Rows are points. Each copy is the shape, with its points in the same order, stretched, turned, moved and blurred by noise. Is it also mirrored, or only turned?

Shape (7 x 2):
[[ -6  31]
 [-13  37]
 [  7  28]
 [  5 -24]
 [ 11  22]
 [ 39 -28]
 [ -2  10]]
Copy 1 (7 x 2):
[[-23  22]
 [-32  21]
 [ -9  29]
 [ 29 -14]
 [ -1  27]
 [ 60   8]
 [ -2   7]]
Copy 1 is: only turned
Copy 2 (7 x 2):
[[ -3 -21]
 [ -3 -36]
 [  3 -15]
 [-12  34]
 [ 10  -6]
 [ 16  48]
 [ -6   1]]
Copy 2 is: mirrored
Copy 3 (7 x 2):
[[-32  28]
 [-46  27]
 [-20  33]
 [ 11  -5]
 [-18  31]
 [ 33  16]
 [-15  17]]
Copy 3 is: only turned
Copy 4 (7 x 2):
[[-27 -13]
 [-28  -6]
 [-14 -20]
 [ 30  10]
 [ -4 -14]
 [ 51  -8]
 [  1  -3]]
Copy 4 is: mirrored

Shape (8 x 3):
[[-26  -2 -32]
 [  4 -14  -9]
 [-39  20 -29]
 [ 11 -14 -18]
 [ 29   5   9]
 [ 14  31  48]
 [ 11  21  -5]
 [ 12   3  18]]
Copy 1 (8 x 3):
[[ 15  13  47]
 [ 18  -3   4]
 [ -8  11  60]
 [ 23   3   3]
 [ -4   0 -21]
 [-42 -24 -26]
 [-15  14   1]
 [ -2 -12 -13]]
Copy 1 is: mirrored
Copy 2 (8 x 3):
[[-15  20 -39]
 [  3  -2 -12]
 [ -6  48 -39]
 [  8 -11 -19]
 [ 33  -2   7]
 [ 34  34  42]
 [ 30  19  -9]
 [ 17   8  13]]
Copy 2 is: only turned
Copy 3 (8 x 3):
[[  0 -16 -48]
 [ 17 -13  -7]
 [-30 -18 -52]
 [ 27  -9  -9]
 [ 15  18  21]
 [-37  14  51]
 [ -9  20  -4]
 [  0   2  22]]
Copy 3 is: only turned
Copy 4 (8 x 3):
[[-43  -1 -20]
 [ -4   0 -12]
 [-52  10  -3]
 [ -4   9 -29]
 [ 26  33  -9]
 [ 22  46  36]
 [ -2  32  -8]
 [ 12  19   6]]
Copy 4 is: only turned

Shape (9 x 4):
[[  2 -21 -25 -12]
 [-16 -14 -18  -5]
 [  7   5  29 -11]
 [-11 -16  11   2]
 [-10  14  18  28]
 [ 21 -43   3 -38]
 [ -2  -9  -8 -60]
 [  1  -7  -3  20]
 [ 17  55  -1   6]]
Copy 1 (9 x 4):
[[-21  -5 -11  13]
 [-21 -23  -7   0]
 [  6  19  12 -24]
 [-20   0  16  -9]
 [ 16  -8  36 -14]
 [-35  42 -21  -7]
 [-26   1 -42 -32]
 [  0   0  19   9]
 [ 56  -9   1 -15]]
Copy 1 is: mirrored
Copy 2 (9 x 4):
[[ -4  13  21  28]
 [-20   7   3  26]
 [ -3 -18   0 -24]
 [-14 -18  -7  11]
 [ 13 -20 -34   4]
 [-21 -15  58  -1]
 [-44  35  36 -15]
 [ 18 -11  -9  13]
 [ 40  27 -16 -31]]
Copy 2 is: mirrored

Shape (10 x 6):
[[-35  18   1   3  40  33]
 [-15   3 -15   2   0  -3]
 [ 12 -17  13 -29  15  -8]
 [ 30 -32   2 -16  -1 -11]
 [-18  42  30  32  -4  -9]
 [ 14   5  -8 -21 -21 -36]
 [-30 -31  30   8   9  -5]
 [ 13  34 -12  22 -19  17]
 [-13  -1   3   6  -5   5]
 [ 18  24  -8   6  35 -13]]
Copy 1 (10 x 6):
[[ 26 -47 -13   7 -13  -1]
 [ -4   9  -8   7 -10  -8]
 [  8   3  11 -25  17   1]
 [-12  23   6 -22  30   2]
 [ 34   3  28  31 -26   8]
 [ -3  52  14 -13 -11 -10]
 [-14 -35  35  -4  -1 -17]
 [ 11  30 -10  36  -6  22]
 [ -3  -1   6  13  -7  -1]
 [ 42  16 -13   7  12 -13]]
Copy 1 is: mirrored
Copy 2 (10 x 6):
[[  4  24 -60 -22  26 -22]
 [-16   5 -17  15  12  -1]
 [  5  -7  19  -7  33  -5]
 [  5 -28  26  13  19   5]
 [  1  41  -8   4 -31 -31]
 [-20   5  38  27  14  13]
 [-11 -24 -10  -9   3 -45]
 [  8  21 -13  12 -23  26]
 [ -8   0 -13   1  -2  -4]
 [ 25  27  -5  27  23 -10]]
Copy 2 is: mirrored
Copy 3 (10 x 6):
[[-34   9   1 -54   1  28]
 [ -8  23 -11 -15  -2  -4]
 [ 23 -10   3 -25  16 -22]
 [ 25 -16 -10   4   5 -34]
 [ -5  36  49   9  -2  14]
 [ 35  30   4   0  -2 -35]
 [ -9   2   5   4  45   3]
 [  5  19   6   4 -41  11]
 [  0  16  -1  -1   3   6]
 [-13   7  21 -31 -28 -31]]
Copy 3 is: mirrored
Copy 4 (10 x 6):
[[-12 -24 -20  14  36  34]
 [-15 -13 -13  -4   3  -8]
 [ 17 -30  10 -30   4   4]
 [ 30 -26   5 -26  -7 -21]
 [-23  25  18  15  -5  21]
 [ -6  -1   4 -43 -17 -20]
 [ -6 -48  25  17   5   2]
 [ -2  26 -30   2 -18   9]
 [ -9 -15  -8   5  -5   1]
 [ 12  19   1 -24  33  -1]]
Copy 4 is: only turned

Shape (11 x 8):
[[ 16 -41  -4  -4   4   3  18   0]
 [ 17 -12  -2  -9  20   6 -24   6]
 [ 27  12  46 -21  20  -4 -23   8]
 [-14 -14 -12  12 -24 -15   2  -7]
 [ -4 -10 -12  20 -36   8   6 -18]
 [-10  10  10  -1 -17 -28 -21 -31]
 [ -6 -34   7   4   6  19   8  28]
 [-16   1   0   6 -13 -21  -4 -18]
 [-15  -9 -25  11  -8  10  31  -9]
 [ 24   8   4 -32  -6 -17 -15  12]
 [ 14 -17  13 -50   9  18 -12   9]]
Copy 1 (11 x 8):
[[ 23 -37  17   6  10   1  -8  14]
 [ 19   1  -4  -9  14  18 -22   0]
 [ 16  25  20 -40  -3  -2 -23   0]
 [ -4 -26 -13  13 -28   2  10   2]
 [  0 -21  -5  24 -22  11  24 -16]
 [-21  -3 -17 -18 -35 -14  -4 -30]
 [ 11 -20  20  16   5  25   0  33]
 [-16 -14  -8  -4 -28 -13  -2  -7]
 [  7 -20  -6  25   6 -16  24  18]
 [ 33   6 -11 -45  -9   5 -10   2]
 [ 15  -6   3 -44  29  20  -7   5]]
Copy 1 is: only turned
Copy 2 (11 x 8):
[[ 20 -11  41  -2  13  35  30  12]
 [ 41  -4  15   0  11  20 -15  15]
 [ 45  -7  15   9  13 -27  -6  15]
 [-24   1  27  -2  -8  25  -2   9]
 [-12  18  28  18 -13  33   2  -8]
 [-25  16  33   4  10 -13 -33   2]
 [ 33 -34  12  -3 -11  34  29   6]
 [-28   0  27  -1   4   1 -10   2]
 [-10   3   5  -4   5  39  24 -10]
 [ 21  19  16 -16  -1  -8  -6  37]
 [ 60   6  19 -29   3   7   1   4]]
Copy 2 is: mirrored
Copy 3 (11 x 8):
[[ 22  -6  17 -19  29 -19  -1 -22]
 [  7 -21   2  -1   8   3 -26  -6]
 [ -6 -33  18   0  26  17 -14  37]
 [  3  11   6  -2  -3 -30  30 -11]
 [ 17   5  19   9 -10 -16  44 -20]
 [-31 -18   9  15  -7 -23  33  11]
 [ 30  22  23 -17  14 -11 -18  -6]
 [-17   3   9   9   1 -25  28  -2]
 [  9  28  19   2  15  -7  26 -36]
 [ -8 -26 -10 -30  12  17   7  11]
 [ -6 -24  23 -40   6  22 -19  -2]]
Copy 3 is: mirrored

Shape (13 x 9):
[[-35  12   8 -12  16 -33   4 -20  27]
 [ 20 -45 -13  -5 -16  -5   5  -6  29]
 [-28 -11 -14  -3   2   4  22  -4  32]
 [ 29 -15  33  21  21  30 -32 -20  14]
 [ 27  -1  23  25 -26  32 -14  23   6]
 [-31 -21  30  25 -23   7  23 -17 -15]
 [  7 -29 -10   7  41 -22  15   4 -15]
 [-19  19  41 -28 -14  32 -18  -3  17]
 [  5 -29  35  10  10  -7  -5  30   3]
 [  0 -11 -14 -14  32   5 -26  49  27]
 [-31   1  -4  -1 -32 -44  -6  39   8]
 [-29 -10 -32   3 -16  -1 -34  28  25]
 [ -7 -13  39  -8   5 -12  19 -15 -25]]
Copy 1 (13 x 9):
[[-22  11 -10  -2  -1 -30  -1 -14  46]
 [  1 -36  14  18 -10  19 -21  15  20]
 [-31  -6  19   1 -11   7  18  -6  25]
 [ 47 -17  50  -5  38  -7 -11 -15  -8]
 [ 45   1  34   0 -13   7   1  10 -25]
 [-10  37  35   6 -18  10 -32 -21  -3]
 [-26 -13  37  15  23 -22 -11  36  -4]
 [ 23  19  15 -46 -16 -14   0  -9  23]
 [  8 -14  51   6 -17 -35 -14  16 -17]
 [ -7 -37  28 -19  -4 -34  34  29 -17]
 [ -8   6 -22   4 -47 -28 -13  12 -20]
 [ -5 -21 -18 -21 -23  -6   7   5 -28]
 [  1  32  40  -1   5 -23 -36   9  13]]
Copy 1 is: mirrored
Copy 2 (13 x 9):
[[-34 -21   7 -34   8 -34 -14  22  15]
 [ 31 -40  -5 -12 -23   0  20  16  -9]
 [-25 -30 -16  -5 -14  -4  -5  25  15]
 [ 33 -30  44  32  22   1 -10 -10   0]
 [ 34  -4  -3  43 -26   5 -30  -4 -24]
 [-27 -11  29  -9 -39  34 -25  12  -8]
 [  0   4  22  -3  11  11  25  40 -29]
 [-31 -30  -2  18   4 -15 -33 -40  -2]
 [  3 -28  12  19  -6  -3 -14  24 -58]
 [  7 -27 -45  34  31 -22  -9  28 -33]
 [ -9  -3 -44 -31 -29 -20 -43  36 -40]
 [  8 -27 -57  -5   1  -3 -39  29  -7]
 [-25   1  44 -12 -11  12   2  -1 -31]]
Copy 2 is: mirrored
Copy 3 (13 x 9):
[[-46  17 -17  35  40  10  11 -29  29]
 [ 34 -27 -16  42   0 -18  -4 -29  21]
 [-22 -26 -37  24  14   3  18 -10  29]
 [ -7 -24  42   4  11 -27  40 -37   7]
 [ -2 -29  40  -1 -19 -11  -9  -4  -1]
 [-41 -60   7  33   7  29   1 -28  -1]
 [  4  -3 -14  37  30 -10  35  -9 -43]
 [-36 -35  15 -18  30  -4 -21 -33  44]
 [ -8 -29  23  38  24 -24   0   6 -16]
 [ -9  -4 -12  -5  20 -59   3  21   3]
 [-46  11 -13  36  -1  -1 -47   1   1]
 [-45  -3 -32   9 -19 -33 -19 -14  15]
 [-12 -27  14  31  46  27   2 -30 -16]]
Copy 3 is: mirrored
Copy 4 (13 x 9):
[[-23   0  17 -28  51   4 -38 -30 -23]
 [  2 -19  10 -38 -25   4 -11 -33  49]
 [-21  17  16 -38  13  27 -21 -18  15]
 [ 46   1  58   5  -4  -5  20 -24  16]
 [ 42  22  14  32 -32  -6   1   4  30]
 [-42   5  30  17   1   9  -1 -11  12]
 [-16 -30   6 -34  23 -18  15  10   0]
 [ 12  20  45   5 -17  13 -42 -15 -13]
 [ 10  -8  25   0   5 -32 -20  22  29]
 [ 35  25  14 -45   1 -28 -25  26  20]
 [-21  21 -25 -10   8 -34 -50   3  13]
 [  6  55   5 -40 -10 -20 -23 -13  27]
 [-33 -38  24   7   5  -5 -11  -4 -17]]
Copy 4 is: mirrored

Shape (16 x 11):
[[ 30  25  17  15 -23 -11  11  20 -12  -3  -2]
 [ -7 -16 -11  12 -39 -12   0  -1  22  -3  39]
 [-17  17 -33 -25  -1  19  -9  10  -7  15   9]
 [ -8 -28 -13 -17   5   5 -18  37   2   5  24]
 [-26 -31  -5   4 -20 -19  -9 -12   0   0  30]
 [-21 -30   0   2 -36 -13  27 -11  50  -5  32]
 [ 22  39  35   1   6 -12  25   0   7 -20  21]
 [ 10  23  19  16  -9  -6  31  12 -16 -21 -14]
 [ -4  42  15 -15   0 -20  20  26 -16  -2  -8]
 [ -4  32  26   8   2  -8   3  25  14   5 -11]
 [-31  16  -3  -4   0  14 -28   9  15  -7  22]
 [-19  -8 -15  13   9  12   9  16  -6   9  18]
 [ 21  25  11  10  13 -27  18   6  -7  15 -12]
 [  5 -16   6 -11 -10  18 -18  -2   3   2   2]
 [ 22  36 -11  10   8 -12  -1  11   2 -26 -12]
 [-29 -10 -20 -24   2   5 -19  14   6 -10   7]]
Copy 1 (16 x 11):
[[ 25   7   4  16  30   5  22  13  -5  24 -16]
 [ 10  17 -21   9   4 -25 -12 -37   0  45  34]
 [ -1  24   7   1  10  20  -4 -20   3 -17  45]
 [ 17 -20   9 -14 -14  19 -21 -22 -11   9  46]
 [ -5  17   0 -22 -11 -20 -12 -34  -8  31  38]
 [ -8  15 -46  10   3  -8 -38 -32  31  60  25]
 [ 20 -22 -20   1  38  -3  22   9  43  14 -16]
 [  6  11  -1  15  10  11  28  24  13  20 -28]
 [ -5  -6   2   2  28  34  22  29  15  13   8]
 [ -2 -17  15  20  35  29   3  -2  25   9  -9]
 [  0  -4  28   5   4  -5 -11 -32  35   1  41]
 [  4   0  -2   2 -13  15  12 -37   0   4  17]
 [  0  -9 -10   2  41  21  24   6  -4  -3 -25]
 [ 13  12  21  -8   2  -6 -23 -11  10   3   8]
 [  8  -7   0  31  22  -9  24  14   2 -13  -9]
 [-10   2  16  -5 -15   6 -21 -10   8  -2  48]]
Copy 1 is: only turned
Copy 2 (16 x 11):
[[ 34  32  27  23 -23   6   1  12   0 -13   7]
 [ 20  -9   0  11  41  36 -10  22 -21  13  50]
 [-16  19 -21 -26  10   5   2  23   9 -25  27]
 [ 16  -3 -27 -45  31   6 -17  -5 -16 -32  26]
 [ -3 -21 -18   1  29  35   6  -6 -24  16  40]
 [ 33 -33  29   0  52  28  -2  16  -7  44  50]
 [ 22  36  56  11  -1 -36  17   7 -29  23   8]
 [ 33  36  34  27 -15  -7  36  -6   7  -1  -3]
 [ 18  31  21 -14 -41 -18  37  15  -9  -5  14]
 [ 23   7  24  -3 -14 -20  20  37  -2  -3 -10]
 [-13   0  -6  -8  39  -4  19  39 -27 -23  16]
 [ 10  18 -31 -20  31  12  13   3   3   5  -1]
 [ 17  21   9   7 -40 -27   0   5  12  23  -3]
 [  2  -9  14  -1  22  10 -14  -7   6 -24  11]
 [ 15  35  11  37  -8 -47   5  19   4 -20  15]
 [ -5 -10 -16 -21  27  -5  11   6  -7 -31  35]]
Copy 2 is: only turned
Copy 3 (16 x 11):
[[  2 -17  12  17  -9   8  -9 -29 -21   9   7]
 [  8   5  33   4 -34   0 -32  25  -4 -10  -5]
 [ 15  -9  -2 -14 -15   1  28  16  14  37  18]
 [  1  -1   1  -1  -4  19 -22  29  41  21  23]
 [ -1   8  23  -5 -10  -4 -26  35   5  10 -21]
 [  0   8  51 -14 -27 -10 -27  20  -4 -53 -15]
 [ 13  19  36   9  10  -7  -4 -45 -25 -13   7]
 [-19  -6   7   3   1  11  11 -33 -27   1  -3]
 [ -5  -7  16 -21   8   3   9 -45  -6  22   9]
 [  1  -4  22   4 -12   2   1 -41  19   3  -7]
 [ 19  23   9  -4 -25  14   2   4  31  24 -10]
 [-22   5  19  10 -18   4   3  20  21  17   8]
 [ -9 -15  17  12   4 -29   0 -33  -6   8   6]
 [ 22 -13  -3   8   4  10   8  20   7   5  -7]
 [  3   2 -25   6 -14  -8   3 -31 -11  18  11]
 [  7   5 -15 -23  -8  11   3  20  26  24   1]]
Copy 3 is: mirrored

Shape (15 x 12):
[[-18  14   3  38  16  25 -24  24  -1 -21   1  22]
 [ 17  14   5   3  35  11 -25   2 -18  23  -8 -28]
 [-45 -17  16 -14  19 -10 -25 -12  45  18  15 -23]
 [  4  -5  -6  -5 -25  11 -20  12  -3  12 -19  36]
 [-30 -17  39 -16  -4  19 -16   2 -15  16  -4 -13]
 [ -4 -27 -21  40 -19   6 -28  -5 -14   7 -30  26]
 [-24  38  -7  30 -29 -16 -25 -17  23 -28  -8  18]
 [  0  16  -4  29 -31  33 -37  -2  -1   9  25  -8]
 [-17 -10  41  -8 -16  25  16   8  35 -25 -31 -26]
 [ 16 -18  47 -12 -17 -15  12   1  39 -18 -13 -27]
 [  0  22  -7  15  17  19  10  17   8   6  27  22]
 [-14  -9  -6 -21 -29 -14  12  16 -18 -12  26 -17]
 [  7 -15  43  18  34 -35  27 -32   1  17   8 -23]
 [  2 -18   9 -25  28 -13  18 -11 -18 -39  31  21]
 [-21   8 -14 -11 -24  22  -9 -19  -8 -15  -4 -13]]
Copy 1 (15 x 12):
[[ 16  12  22 -22  31  36 -28  17  31   2  52  25]
 [-10   1  -8  -6  -6  35 -18 -18  20  -4  38 -25]
 [  7   8  27 -31  37 -23 -37 -14  37  19 -15 -34]
 [ 16  -3  14 -23   3  19  -9 -13 -32   3  14  23]
 [-20 -11   7 -24  47  -7 -21   2  -1  -9  10 -21]
 [ -9 -16  29  21  -5  34 -33  -5 -10  12  11  20]
 [ 27  37  44   0  26  42   0 -16  19  -2  11  31]
 [ 23   0  49 -15  10  53 -12   9   4  -5  23 -20]
 [-14 -23   6 -42  54  -5  28   9  19  -4   1  14]
 [-22 -21  25 -42  18 -34  30   0  10  -9   1  11]
 [ 28  16   5 -12  18  17 -17  10   7  18  55  -3]
 [ 13  16  -8  -9  12 -11   5  27 -15 -12 -20 -16]
 [-47  -2  19  13  15 -41   0  -3  22   8  40 -26]
 [ 25   0 -12   2  34 -60 -17  20  -6 -28  25  11]
 [ 28  -9   2  12  30  33   7   3   3 -13 -10  -2]]
Copy 1 is: mirrored
Copy 2 (15 x 12):
[[  1  14  18  19  29  -9 -23   4 -42 -24 -49   5]
 [ 48  -5  -3  -2  11 -21 -20   7 -10 -10  29 -11]
 [-25  27 -15 -23  26 -36 -16  -9  29   8  -1   8]
 [ -1   2  17  -7 -19  18  -6 -19 -22  -3 -30   8]
 [-17  -7  -2  -9  26   7  -6 -20  -6  11  15 -22]
 [  3 -33  10   6 -18 -12 -30  -9  -9   3 -55  -3]
 [-45  40  33  24 -18 -47 -10 -17 -24 -11 -55  -8]
 [-20  -6  -4  15 -14   0 -47 -15 -34 -30  -2   5]
 [-40   7  36  17  35  16  27 -25  38 -21  -7 -25]
 [-50  -5  28 -21  11 -13  37   3  36 -26   5 -22]
 [  4  28   8  13   5  10 -18  27 -27  -9  -1  34]
 [-23  17 -36   0 -15   7  21   5   0  -1   9 -30]
 [-27 -23  12 -14  14 -54   7  52  20  33  39 -12]
 [ -7 -10 -13   6  21 -33  47  23 -24  10   4  11]
 [-11   3  -3  40  -4  -7   7 -36   0   0  -3 -13]]
Copy 2 is: only turned
